Each row of a before or after table is a point. One or more steps were done to the points. Then noise was added and the rows were shuffled. The steps act on how far a point lies along the listed directions, d1 being the first. Write out the steps. A step turns or swaps two directions, mirrors them in a line or flattens them onto one, adds a multiple of one to another, or multiplies one. Angles are multiples of 10 degrees, from the lower direction toward the higher: turns from -170 to 170, lines from 10 to 170 but not 90. Use the fewest steps. Two steps may share a direction if one is a turn and the other turns, adds or multiplies; they go together, in the order done. Otherwise the lowest direction goes first.
(in the rows, 128 means zero)

Directions:
(1): [ 91 153]
(2): [103  91]
Before, 10 rows:
[[ 99 131]
 [156 198]
 [119 134]
 [187  78]
 [108 141]
 [187 140]
 [104 137]
 [145 156]
 [153 155]
 [116 132]]
After, 10 rows:
[[ 81 189]
 [106 116]
 [110 110]
 [119 119]
 [113 164]
 [145 186]
 [113 107]
 [202 154]
 [118 124]
 [111 156]]
Steps: turn d1 and d2 by 60 degrees

Directions:
(1): [ 62 118 105 125  95 130]
(2): [124  97 103  85 164  92]
(3): [166 112 107 118  70 107]
Before:
[[126 122 126 131 122 108]
 [126 118 123  91 192  91]
 [ 93  93  90 109  52 118]
 [172 135 150 125 191 149]
 [156 169 152 148 192 123]
 [104 159 150 149 103 153]
 [191 175 158 137 179 163]
 [ 47 147 131 151 114 168]
 [126 114 121 103 118 109]
 [127 148 135 164 145 158]]
After:
[[165 142 136 131  82 126]
 [ 64 149 146 142 169 141]
 [103  78  85  88  70 103]
 [147 150 160 146 188 171]
 [101 119 129 105 132 119]
 [136 141 126 157  43 154]
 [182 177 152 132 186 161]
 [121 122 129 128 134 109]
 [145 179 155 167 177 139]
 [167 142 134 161 128 144]]
Steps: turn d1 and d2 by -40 degrees; turn d2 and d3 by -70 degrees

Directions:
(1): [106 172 177  98  88 136 148 106 101]
(2): [133 114 154  63 169 137 139 173 133]
(3): [ 57 128 114 114 169 116 105  94 123]
Before, 14 rows:
[[ 85 114 134  84 155 118 123 122 116]
 [167 114 132 105 141 124 147 167 146]
 [211  77  65 158 156 116 128 169 161]
 [173 100  88 187 108 126 148 137 135]
 [205  47  24 219 194 114  95 179 188]
 [195  90  83 186 163 115 100 159 163]
 [135 122 156  92 137 139 149 162 114]
 [183 134 139 156 111 116 120 135 109]
 [175 122 157 122 105 128 137 149 120]
 [162 138 143 104 124 137 145 154 137]
 [159 114 131 111 174 131 114 164 138]
 [169 119 142 133  78 137 156 140 131]
 [166 146 140 100 150 128 133 165 136]
 [128 103 102 142 128 116 142 147 132]]
After:
[[155  94  98 153 140 125 147 147 135]
 [162 143 138 126 108 135 139 138 135]
 [155 121 119 138 123 117 138 142 140]
 [164 154 126 135 130 123 126 140 132]
 [181 124 152 132  95 126 135 143 120]
 [116 104 102 139 139 117 136 142 132]
 [167  80  55 155 176 110 114 143 157]
 [140 132 141 131 106 134 144 138 113]
 [131  41  16 187 249 104  74 157 183]
 [153  87  82 168 194 110  90 149 163]
 [182 130 146 141 121 119 121 144 108]
 [173 121 144 129  76 138 158 145 130]
 [ 86 120 123 108 136 117 120 107 114]
 [142 121 114 145 158 121 103 129 135]]
Steps: add -0.5 times d1 to d3; multiply d2 by 0
